Every row gives one point. Two turns around zero, p and q, are shown by what they do to some points. Write where each new point lands after one turn and then the other. Backwards means that the second turn is done in reverse. Each puzzle has new turns, and all numbers are rounded.
(in the rows, 128 means zero)

Turn p:
89; 103; 71 -> 134; 91; 65
117; 104; 107 -> 132; 100; 110
118; 153; 112 -> 133; 149; 105
145; 190; 181 -> 111; 200; 167
171; 114; 145 -> 148; 120; 171
128; 104; 153 -> 110; 109; 150
Turn q:
111; 151; 169 -> 104; 137; 171
164; 94; 99 -> 155; 94; 90
86; 95; 141 -> 76; 129; 110
152; 172; 104 -> 177; 150; 142
Where do these land?
q, then p: 168; 121; 131 -> 141; 99; 153
p, then q: 117; 158; 71 -> 187; 140; 104
p, then q: 135; 106; 148 -> 101; 114; 133
q, then p: 94; 93; 101 -> 141; 128; 74
q, then p: 126; 163; 189 -> 70; 139; 166

Turn p:
146; 141; 127; 173 -> 123; 163; 163; 135
113; 165; 172; 161 -> 75; 169; 130; 114
132; 75; 116; 116 -> 145; 89; 129; 165
151; 143; 160; 75 -> 110; 85; 126; 79
99; 115; 65; 114 -> 187; 132; 92; 147
Turn q:
120; 97; 173; 114 -> 118; 80; 145; 105
149; 130; 111; 117 -> 141; 143; 111; 115
113; 91; 112; 127 -> 129; 99; 99; 143
177; 169; 138; 196 -> 186; 171; 185; 147
81; 153; 106; 86 -> 65; 147; 100; 130
Where do these land?
p, then q backwards: 143; 154; 180; 175 -> 96; 190; 154; 110
q, then p: 64; 174; 120; 92 -> 117; 177; 57; 137
q, then p: 144; 149; 114; 174 -> 109; 153; 169; 109
p, then q: 137; 112; 122; 81 -> 151; 99; 95; 116
q, then p: 127; 78; 130; 83 -> 172; 89; 107; 153
p, then q: 132; 83; 100; 134 -> 175; 117; 146; 141
q, then p backwards: 148; 146; 130; 158 -> 144; 129; 100; 153

Turn p:
123; 187; 60; 194; 84; 124 -> 102; 192; 106; 181; 49; 138
109; 108; 100; 91; 136; 143 -> 116; 115; 134; 79; 111; 115
90; 163; 153; 172; 152; 137 -> 102; 158; 74; 148; 159; 134
124; 94; 149; 99; 174; 99 -> 136; 69; 118; 112; 158; 103
182; 128; 138; 120; 95; 129 -> 165; 129; 170; 145; 121; 154
117; 134; 140; 134; 82; 94 -> 152; 157; 141; 154; 125; 91
128; 89; 130; 129; 158; 129 -> 104; 91; 136; 121; 145; 123
147; 104; 138; 99; 116; 169 -> 132; 127; 169; 92; 141; 152
132; 144; 143; 113; 155; 128 -> 143; 114; 104; 118; 142; 141
Turn q:
156; 143; 141; 89; 123; 127 -> 139; 117; 167; 118; 106; 148
114; 102; 95; 114; 68; 80 -> 74; 181; 142; 147; 90; 111
94; 122; 95; 100; 114; 116 -> 85; 158; 124; 109; 121; 143
113; 152; 116; 118; 112; 150 -> 103; 109; 118; 127; 120; 153
157; 166; 176; 191; 168; 179 -> 197; 54; 94; 151; 156; 124
154; 88; 114; 118; 126; 114 -> 120; 143; 160; 117; 128; 91
136; 116; 122; 186; 190; 162 -> 162; 95; 85; 108; 177; 87
115; 148; 131; 128; 132; 88 -> 144; 159; 112; 128; 104; 140
112; 116; 162; 108; 120; 135 -> 129; 138; 150; 145; 150; 154
Where do these land?
p, then q backwards: 105; 152; 225; 169; 142; 125 -> 59; 79; 175; 174; 153; 147
q, then p: 151; 95; 105; 128; 102; 117 -> 146; 140; 112; 148; 144; 89
p, then q: 113; 113; 89; 145; 125; 127 -> 106; 154; 116; 154; 124; 144
p, then q: 164; 143; 127; 144; 120; 159 -> 124; 84; 123; 143; 147; 141
q, then p: 119; 122; 137; 145; 172; 92 -> 161; 111; 114; 134; 93; 157
q, then p: 104; 102; 116; 56; 128; 153 -> 132; 142; 98; 70; 181; 129
q, then p: 139; 169; 96; 111; 107; 124 -> 127; 163; 164; 107; 121; 105
